Each row is a point. Each copy is the shape, with its points in the same order, turned, moved and blurred by noise. Some copies are also mirrored. Which?

Shape (7 x 2):
[[ 1.2 -4.1]
 [-1.2 -3.3]
 [ 0.8 -1.4]
 [-2.0 -2.9]
 [-3.1 -4.6]
 [ 2.2  0.7]
 [-4.1  3.2]]
Copy 1 (7 x 2):
[[-3.0  1.1]
 [-3.0 -1.2]
 [-0.8  0.4]
 [-2.0 -2.2]
 [-4.0 -2.9]
 [ 1.7  2.3]
 [ 4.4 -3.9]]
Copy 1 is: mirrored
Copy 2, 7 rows:
[[ 4.7 -1.5]
 [ 2.4 -2.9]
 [ 2.2 -0.5]
 [ 1.3 -3.2]
 [ 2.6 -5.6]
 [ 1.5  2.3]
 [-5.0 -1.4]]
Copy 2 is: only turned
Copy 3:
[[-1.7 -2.4]
 [-3.5 -0.9]
 [-0.9 -0.7]
 [-4.2 -0.8]
 [-6.2 -0.9]
 [ 1.2  0.2]
 [-3.0  5.4]]
Copy 3 is: only turned

Shape, 8 rows:
[[ 4.0  4.7 -0.3 -1.8]
 [ 0.1  1.6 -0.6  1.6]
 [ 0.2  4.4  3.2  5.2]
 [ 1.3 -3.4 -4.7 -2.6]
 [ 1.5  1.6  1.1  0.4]
 [-1.3  4.9  3.5 -0.2]
 [-3.0 -2.3  3.4 -2.5]
 [-2.4 -1.7 -3.5 -0.2]]
Copy 1 (8 x 4):
[[ 1.6  5.5 -4.7 -0.1]
 [ 0.4  1.6 -1.5  1.9]
 [ 2.4  4.0  1.7  5.6]
 [-1.2 -2.9 -4.9 -3.0]
 [ 1.8  2.4 -1.5  1.0]
 [ 0.3  6.4  1.7  1.7]
 [-1.7  0.3  3.5 -3.0]
 [-3.0 -2.0 -2.2 -0.2]]
Copy 1 is: only turned
Copy 2 (8 x 4):
[[ 3.9  3.2 -2.0  4.1]
 [-0.7  0.7 -1.5  2.8]
 [-0.8 -2.1 -3.7  7.8]
 [ 1.3  2.2  0.5 -5.0]
 [ 0.9 -1.2 -1.1  2.9]
 [ 1.5 -1.0  1.7  6.6]
 [ 0.6 -4.4  3.8  1.0]
 [-2.4  0.7  1.2 -0.6]]
Copy 2 is: only turned

Shape:
[[-1.4  0.4 -4.2 -2.3 -2.5 -1.5]
 [-0.1 -0.5  4.9  1.8  3.7 -5.8]
 [ 3.8 -1.3  4.2  0.0  0.6  1.3]
 [-0.1 -0.2  1.0 -1.7 -5.0  4.2]
 [ 1.2  0.8  5.0  1.9 -3.9  4.2]
 [ 1.5 -0.7  1.7 -0.4  1.1 -1.7]
 [ 4.0  5.2 -4.2 -0.5 -2.4  3.8]
 [-5.5  2.0 -0.7  2.2  1.3  1.7]
 [ 1.2  0.2 -2.4 -0.6  4.0  0.6]
 [ 1.6 -0.6  4.3 -0.2 -4.3 -0.9]
 [ 2.2 -3.3  0.1  1.0 -3.5 -4.3]
 [-0.4 -1.0 -0.9  2.9  3.1 -3.8]]
Copy 1, 12 rows:
[[-2.7 -0.8 -1.9  2.7 -1.4  0.5]
 [ 2.5 -8.0  1.4 -2.9  4.8 -2.8]
 [ 4.1 -0.7 -0.2 -4.6  3.1  1.1]
 [ 1.1  3.1  0.0  0.5  1.0  5.3]
 [ 6.1  1.2  2.9 -1.7  3.5  5.3]
 [ 1.8 -3.5 -1.1 -2.6  2.1 -0.6]
 [ 2.3  2.8  0.4 -0.5 -6.6 -0.3]
 [-0.6 -0.2  3.7  4.4  2.9 -1.6]
 [ 1.5  0.5 -0.9 -1.7  0.7 -4.9]
 [ 2.6 -2.8  0.4 -2.8  1.5  5.4]
 [ 2.5 -5.2 -4.4 -0.4  1.2  2.8]
 [ 1.5 -5.6 -0.8  0.7  2.1 -4.3]]
Copy 1 is: only turned
Copy 2, 12 rows:
[[ 3.9  0.3 -0.3  1.7 -3.3 -3.7]
 [ 0.8 -0.2  0.4 -0.2  8.7 -1.6]
 [-2.7 -3.0 -1.6 -0.5  3.1  2.8]
 [ 1.0 -1.9  0.6  3.1 -3.0  3.9]
 [ 1.1 -1.0  0.0 -0.1  0.4  7.7]
 [ 0.4 -1.9 -0.8  0.6  2.4 -1.2]
 [ 3.0 -2.3 -3.1 -3.8 -5.6  1.3]
 [ 1.1  6.0  2.8 -1.7 -0.6 -0.6]
 [-2.4  0.5 -2.5 -2.4 -1.0 -3.5]
 [ 2.7 -3.3  0.1  2.6  1.9  3.2]
 [ 2.9 -1.0 -4.0  4.9  2.4 -1.3]
 [ 1.8  2.3 -2.8 -0.5  3.9 -4.2]]
Copy 2 is: only turned
Copy 3, 12 rows:
[[ 0.7 -0.7 -1.6 -2.6 -4.0  1.2]
 [-6.0 -3.9 -1.9  0.9  4.2 -3.3]
 [ 0.7  0.7  1.4  0.4  4.4 -4.1]
 [ 4.0  4.5 -1.2  1.7 -1.7 -2.2]
 [ 3.6  4.0 -2.8  3.8  2.7 -4.3]
 [-1.5 -1.2 -0.1 -0.8  2.4 -2.0]
 [ 5.7  3.9 -2.7 -4.0  2.0  2.8]
 [-0.6 -0.5 -3.8  4.8 -0.2  4.1]
 [ 0.0 -1.4  1.5 -1.1  2.7  2.8]
 [ 0.6  1.4 -2.2  0.4  0.3 -6.1]
 [ 1.4 -4.2 -1.8 -2.2 -1.1 -5.2]
 [-1.7 -5.4 -1.5 -0.2  2.5  0.3]]
Copy 3 is: only turned

Shape (15 x 9):
[[-0.1  2.6 -2.2  1.5 -4.2  1.2 -0.4  1.0 -0.2]
 [ 1.5  5.4  2.7 -0.4  3.4 -0.4  1.8 -5.6 -0.3]
 [ 1.0 -5.5  1.9  3.1  1.9 -3.5 -1.6  1.7  2.2]
 [-0.4  2.8 -1.9  2.6  1.4 -3.5 -0.2 -8.1 -3.3]
 [-2.9 -5.0  1.2  3.8  3.8 -5.7 -2.2 -1.2  5.2]
 [ 0.5  0.1 -1.2 -0.6 -4.3  0.1  0.0  3.1 -3.7]
 [-3.0 -2.8  0.6  3.9  0.7 -3.6 -4.2  3.5  2.8]
 [-1.3 -1.7 -2.0 -1.2  2.7  1.6  0.7  3.3 -3.0]
 [-1.5  1.9  0.6  3.6 -1.1 -2.7  1.1 -6.8 -1.2]
 [-4.1 -1.0  0.6  3.0  2.3 -4.0 -2.1  0.2  7.5]
 [ 1.4  0.2 -2.4  1.5 -1.2  5.9 -0.9  1.0 -1.2]
 [-2.6 -2.0 -0.5 -0.5 -2.5  4.3  0.7  0.5 -2.3]
 [ 0.1  0.5 -1.8  3.6 -1.4  1.5  3.9  3.1 -3.2]
 [-0.6  2.6  2.4  1.9 -1.3 -3.4  2.9 -3.6 -1.7]
 [ 1.5 -0.3 -4.4 -1.5 -3.2  2.4  2.3  2.0  0.4]]
Copy 1, 15 rows:
[[ -2.7   1.2  -2.8   0.6   2.5   0.8  -0.6   1.9   3.1]
 [  3.6  -0.5  -2.1  -3.5   0.2   2.1  -2.3  -6.6   1.0]
 [  0.9  -7.7  -2.9   2.5   1.4   1.8   3.6   2.0  -3.2]
 [ -0.5  -0.1  -3.4   0.2  -4.8   4.8  -3.4  -4.8  -1.1]
 [  0.8 -10.3  -3.7  -0.2  -3.9  -0.1   2.3   1.9  -3.1]
 [ -3.9   1.6  -0.2   2.1   5.1   1.6   0.3   1.8  -0.6]
 [ -1.6  -8.4  -1.9   2.0   0.7  -0.4   0.2   4.8  -0.9]
 [  1.2   0.7  -0.3   3.5   2.9  -3.2  -0.1   0.9  -3.4]
 [ -1.7  -1.6  -1.8  -0.5  -4.2   4.3  -0.5  -4.1   1.6]
 [  0.3  -9.0  -3.9  -2.5  -2.5  -2.3   1.1   3.1   0.4]
 [  2.0   2.8  -2.4   4.2   3.0   0.4   0.8   1.9   2.7]
 [  0.1   2.6   1.5   2.9   1.2  -0.2   3.0   2.1   0.7]
 [ -3.0   0.3  -2.2   5.0   3.4  -1.3   1.5  -1.9   0.9]
 [ -3.1  -1.8  -0.8  -1.8   0.1   2.8   0.3  -4.8   0.2]
 [ -1.4   4.2  -4.8   0.7   4.2  -1.1   2.6   2.0   0.3]]
Copy 1 is: mirrored
Copy 2 (15 x 9):
[[ 2.5  3.3  1.5  1.1 -2.3  3.1 -0.5  1.5  2.5]
 [ 0.8  6.0  0.7  0.0  2.4 -4.4 -4.3  0.1 -3.9]
 [ 0.1 -6.3 -0.4 -2.4 -1.0 -2.4  1.5 -1.6  0.4]
 [-0.7  5.7 -1.8 -4.6 -0.9 -3.7 -6.4  0.7  1.5]
 [-1.2 -6.0 -5.1 -1.4 -0.1 -5.3  0.2  0.7  1.7]
 [-0.2  1.1  4.4 -0.1 -1.7  5.0 -1.0 -0.8  2.0]
 [ 1.3 -6.1 -2.6  0.8  0.2  0.0 -0.3 -0.4  3.7]
 [-0.9 -2.2  2.4 -2.1  1.8  4.5 -2.0  2.7 -1.5]
 [-1.2  5.0 -2.8 -1.6 -3.2 -3.2 -3.9 -0.7  0.5]
 [ 0.7 -4.4 -4.8  2.7  0.5 -4.3  0.7  2.5  2.3]
 [ 4.0  2.8  1.1 -2.3 -0.4  5.4  1.1  1.8 -1.0]
 [-1.8  2.0 -0.2 -1.0 -0.4  6.0  1.2  0.6 -0.8]
 [ 1.5 -0.1  2.4 -0.8 -4.7  4.9 -2.8  2.0 -2.1]
 [-1.8  3.8  0.4  0.4 -3.1 -2.4 -4.2 -1.1 -1.0]
 [ 0.3  1.9  4.6 -0.8 -2.4  3.7  2.0  4.5  0.6]]
Copy 2 is: only turned
Copy 3 (15 x 9):
[[-0.6  3.0 -1.6  3.0  0.2 -1.3 -0.3 -1.3 -4.2]
 [ 4.1 -3.4  4.7  0.6 -0.6 -0.6 -4.3 -4.2 -1.4]
 [-4.4 -3.6  1.4 -1.4 -2.6  1.4  2.4  4.1 -0.2]
 [ 2.2 -7.3  2.8  2.0  1.8 -0.1 -1.3 -3.1 -7.8]
 [-5.0 -6.0  2.9 -2.6 -1.8  1.0 -1.2  6.9 -2.9]
 [-0.6  4.3  0.5  1.2 -1.1 -0.3  4.2 -2.2 -4.6]
 [-3.7 -0.3  1.5  1.1 -0.9  1.6  1.6  7.2 -2.7]
 [ 2.1  2.0 -1.5 -3.6 -1.8  3.2  2.5  0.1 -3.1]
 [-0.2 -4.6  3.2  1.2  3.1 -1.7 -2.1 -2.4 -5.3]
 [-3.7 -2.3  1.5 -0.8 -2.3 -1.2 -4.6  7.8 -3.1]
 [ 0.4  2.0 -4.3  2.2  0.2  2.6  0.1 -3.4 -1.7]
 [-1.4  4.1 -1.2 -1.6  2.0  3.1  0.7 -2.6 -3.8]
 [ 1.4  1.8 -2.9 -0.9  2.5 -2.0  3.7 -1.5 -2.3]
 [ 0.7 -2.1  4.6  0.6  2.2 -3.5 -0.6 -2.3 -3.9]
 [-1.1  3.7 -4.0 -0.8 -2.5 -1.8  0.5 -3.3 -3.7]]
Copy 3 is: only turned

Shape (15 x 11):
[[ 5.0  3.9  6.9 -1.7 -2.6 -0.1  3.2  1.6 -1.9 -1.5 -0.4]
 [-2.0  0.4 -3.5 -1.4 -1.8  4.0 -0.1 -2.0  2.4  4.4 -1.1]
 [ 5.6  5.8  0.1 -2.4 -0.3  0.2  3.5  2.4 -1.2 -2.3  3.2]
 [ 0.8  3.3  1.7  4.8  5.7  0.6  0.2  0.5 -0.8  2.0 -1.7]
 [-2.4  1.7 -2.5 -2.5  0.3  0.9 -4.8 -1.9 -1.2  2.8 -3.8]
 [ 4.5  1.4  1.6 -0.9 -2.1 -0.8  5.8  1.6 -2.4 -2.3  0.3]
 [ 2.6  5.8  2.9  2.3 -2.2  1.0  3.8  4.4 -0.7 -6.2 -0.2]
 [ 1.2  2.0  2.0  7.1  3.6  1.5  2.7  0.2 -4.5  1.9 -1.2]
 [-0.8 -0.5 -2.1 -1.2  0.9 -1.6 -2.2 -4.4  4.5  1.3 -0.8]
 [ 2.1 -2.6 -3.1  0.2 -2.3  1.3 -5.1 -0.5  2.1  2.1 -1.5]
 [-3.4  0.0 -2.6 -0.8 -2.6 -3.4 -2.2  0.9  1.8  4.4  0.6]
 [-1.1 -1.3 -3.3  0.5  2.5 -0.3 -2.2 -1.1 -2.9  1.0 -1.7]
 [ 2.9  4.3  3.4 -0.3 -3.7  0.1  5.0 -1.1 -2.7 -6.1  1.1]
 [-2.7 -1.1 -0.9 -0.6  0.0  1.9 -4.8 -1.7  0.5  2.7  4.0]
 [-2.3 -2.7 -0.3 -2.9  1.8  1.7 -0.6  1.5  1.7  0.6 -1.1]]
Copy 1:
[[ 4.7 -2.3  3.8 -0.3 -2.5 -5.6  2.3  1.3 -3.1 -3.9  0.7]
 [-1.6  0.4 -2.3  1.6 -0.9  4.9 -3.3 -1.6  0.2 -1.1 -2.0]
 [ 0.0 -0.8  0.6 -5.5 -2.7 -4.3  3.1  3.3 -1.3 -3.6  2.2]
 [ 4.9 -1.8 -3.1 -0.7  3.1 -1.2 -1.6  2.0  0.1  3.0  4.6]
 [-1.0  1.5  0.5 -0.7  2.9  4.8 -3.3 -3.0 -4.2  1.3  0.5]
 [ 0.5 -0.7  1.1 -0.5 -1.2 -5.7  0.7  4.1 -1.9 -3.7 -1.1]
 [ 3.6  0.9  2.9 -4.0  1.2 -7.1  0.1  1.7  2.3 -5.0  2.5]
 [ 5.4 -1.1 -3.4  0.8  1.9 -3.8 -4.4  4.2 -0.6  2.4  4.4]
 [-3.7 -1.4 -2.9  0.9  1.7  0.8  0.0 -4.0 -0.9  2.9 -1.7]
 [-4.4 -2.0  3.1  2.7  0.5  2.9 -1.8 -2.0  0.9  2.2  1.1]
 [-1.9  2.0  1.2 -1.1 -1.2  1.9 -2.2 -1.5  0.1  4.4 -4.2]
 [-2.1  1.3 -1.0  0.2  3.5  1.3 -3.4  0.4 -3.0  3.1  1.0]
 [ 1.9  1.7  0.6 -2.3  0.1 -9.4 -0.3  0.1 -2.4 -6.1  0.4]
 [-2.0  4.6 -0.7  2.0 -2.8  2.1 -1.1 -3.3 -1.8  3.4  1.8]
 [-0.4  3.1  0.2  1.9  2.0  2.4  1.7  0.9 -0.3  2.2 -1.5]]
Copy 1 is: only turned
Copy 2:
[[  2.3   2.9  -0.5   0.1   5.6   4.8   2.3   2.9   1.3  -5.8   2.2]
 [ -1.2   2.9  -1.4  -3.2   1.3  -4.9   0.6  -3.9   3.3   1.5  -0.5]
 [  0.8   4.2   0.8  -3.9   5.1   0.8  -1.6   4.7   0.3  -7.5  -0.8]
 [  4.3   1.6  -5.9   1.5   2.2  -3.5   0.4   3.6  -1.6  -0.4  -1.9]
 [  3.4   2.7   1.7  -0.9  -1.6  -5.5  -0.1  -3.3   0.6   1.2   0.4]
 [ -1.6   2.5  -1.3  -1.3   6.2   4.0  -1.4   1.2  -0.9  -6.0  -0.9]
 [ -0.8   4.4  -2.1   0.7   4.3   0.9   3.9   4.0  -1.8 -10.4  -1.6]
 [  2.2   2.1  -8.9   1.5   1.6  -1.1  -0.9   3.2  -2.9  -1.2   0.5]
 [  0.3  -3.1   1.0  -0.8   1.0  -4.6  -1.2  -2.0   3.9   0.3  -3.0]
 [  0.6   1.1   0.0  -2.2  -3.4  -1.0  -0.2  -3.0   4.5   0.0  -3.9]
 [  0.2  -2.2   0.2  -6.8  -0.4  -3.6   3.0  -1.8  -0.2   0.6  -1.4]
 [  1.2   1.3  -1.0  -0.7  -1.4  -3.3  -2.4  -0.8  -2.9   1.2  -1.8]
 [ -2.2   1.8  -0.2   1.6   4.7   2.7   0.2   2.3  -0.3  -9.6   3.0]
 [ -1.8   0.2   0.9  -2.9  -3.0  -4.1   0.9   2.2   3.2   2.9   0.6]
 [ -1.3   1.1   1.3   0.4   2.4  -1.5   2.0  -0.2  -0.3   2.8  -3.5]]
Copy 2 is: only turned
Copy 3 (15 x 11):
[[ 3.4  4.1  2.3  1.0 -7.0  0.3 -2.2 -7.5  3.3 -2.4 -2.6]
 [ 0.3 -0.5 -1.8 -2.5  1.5  2.6 -2.3  0.5  4.6  1.8  2.0]
 [ 2.4  1.5  0.3  0.5 -5.4  0.5  0.0 -4.3  7.4 -7.6 -3.5]
 [-2.3 -0.4  0.1  2.7 -3.8  5.0  4.5 -3.1  1.6 -0.4 -1.6]
 [-1.2  3.8 -3.6  1.5  0.6  2.7 -1.5  2.0  4.6  3.0 -1.6]
 [ 5.3  1.3  3.6  2.0 -4.7 -1.1  0.3 -4.1  3.7 -4.6 -3.0]
 [ 1.6  1.5  3.4 -1.1 -7.9 -2.1  3.4 -5.9  6.8 -2.6 -4.3]
 [ 2.5 -3.0 -0.1  2.5 -5.4  6.6  5.0 -2.8  0.4 -0.3 -2.3]
 [-3.8 -0.5  1.3  2.7  1.6 -0.3 -3.1 -0.3  2.7  0.7  0.1]
 [-1.2 -0.2 -4.7  0.2  1.4 -3.5 -1.4 -0.4  1.5  0.5  0.3]
 [-2.2  2.6  0.1 -0.5 -1.6 -0.6 -2.4  5.3  1.9 -0.7  3.1]
 [ 0.1  0.7 -2.2  2.7  1.8  1.4  1.6  1.2  1.2  0.1 -3.0]
 [ 4.6  0.4  4.6  0.6 -7.3 -1.0 -1.3 -4.5  5.0 -3.1 -6.9]
 [-3.9 -0.5 -2.8 -3.2  0.8  1.3 -2.1  2.1 -0.5 -1.0 -2.4]
 [-0.7  3.6  1.1 -0.6  3.0  0.9  0.1 -1.7  1.5  0.0  0.2]]
Copy 3 is: mirrored
Copy 4, 15 rows:
[[ 1.0 -4.9  3.6  5.0 -3.5  3.9 -2.7 -2.1 -1.5 -6.9  1.3]
 [ 3.3 -1.0  0.2 -1.1  2.3 -4.6  0.7 -3.8  3.2  1.1  1.3]
 [ 1.3 -6.6  2.7  1.2  0.0  6.1  1.4 -0.9 -1.5 -4.2 -1.7]
 [ 2.1  1.1  3.1 -1.7 -0.2  0.0 -4.3  2.8 -3.8 -1.8  1.6]
 [-2.2  0.3 -0.1 -2.3  1.9 -3.5 -4.0 -2.9  4.0 -0.8 -0.4]
 [ 0.3 -4.3  2.3  3.9 -2.6  4.2  0.9 -3.8 -3.9 -3.2  1.5]
 [ 2.5 -1.1  3.8  6.5 -1.7  5.9 -2.7 -1.3 -3.5 -2.8 -3.9]
 [ 2.4  3.6  3.9 -0.1  0.8  1.6 -2.7  0.0 -6.1 -3.1  4.0]
 [ 1.4 -2.5 -5.0 -0.9 -0.6 -4.5 -3.3 -1.6  0.8  1.1  0.0]
 [ 1.4 -1.6 -1.7 -1.0  0.6  0.0 -4.3 -4.4  3.8  4.4  2.9]
 [ 3.1  0.1 -2.3 -3.0 -4.9 -2.0 -0.7 -3.6  3.7  1.4 -0.2]
 [-2.6  2.1 -1.5 -2.9  0.8 -0.3 -1.5 -2.5 -0.2  1.2  1.4]
 [ 1.8 -3.0  0.6  7.1 -0.8  4.6 -0.1 -3.7 -3.7 -6.1 -2.1]
 [ 2.5  1.5 -4.3 -1.0  1.3 -0.1 -1.0  0.3  5.1 -0.3  2.4]
 [-0.5 -0.2 -1.6  2.6 -1.2 -2.3  0.2 -0.1  3.7  2.5  0.8]]
Copy 4 is: only turned
